Each row is a point. The last column is the point's height on a tilted bowl or saddle (a function of degree 2), plus a little noise. Count its main directions that bend up, bend down and stay straight.

Points (18 x 4):
array([[ 186, -402,  -74,  323],
       [-169,  -64,   -1, -254],
       [-374,  171,   31, -155],
       [ 172,  230,  159,  188],
       [  46,  256,  -76,   40],
       [ -98,  158,  -54, -151],
       [-244,   90,  244, -171],
       [  45, -306,   80,  -50],
       [  24, -216,   70, -109],
       [ -35,  523,  197,  382],
       [ 257,   29,   60,  182],
       [-367,  257,  -29,  -63],
       [  17,   79, -106,  -57],
       [-186,  225,  214, -118],
       [ 115, -164,  219,  -19],
       [ 199,  -16,   59,   69],
       [-319,   14,  309, -166],
       [ -37, -252, -402,  450]])
Directions: 3 up, 0 down, 0 straight

Points (23 x 5):
array([[-315, -263, -392,  -14,  336],
       [ 132,  148,   46, -117,   42],
       [  87,   95,  -66, -112,  176],
       [-189, -185,  308,  116, -151],
       [  66,   11,  175, -320,   -2],
       [   2, -114,  380, -291, -164],
       [ -31, -327, -273,   21,  325],
       [ 183,   65,   92,  301,  -13],
       [ 190,  -43, -105, -290,  169],
       [-222,  218,   77, -214,   36],
       [ -87, -126,  380,  118, -259],
       [  40, -349,   14,  139,  247],
       [-292,  332,  -88, -146,  178],
       [-219, -128,   44,  -87,  166],
       [ 181,  -30, -134, -163,  210],
       [ -31, -200,  151,  174,   84],
       [ -27, -349, -248,   91,  327],
       [ -96,   38,  287,  -28, -184],
       [ 328,  -57,  -45,  280,  121],
       [ 185,   82, -158,  168,  246],
       [ -79,  -70, -182, -381,  308],
       [ 498,  172,  -63,    6, -191],
       [  71,  521, -209,   98,  130]])
Directions: 0 up, 2 down, 2 straight
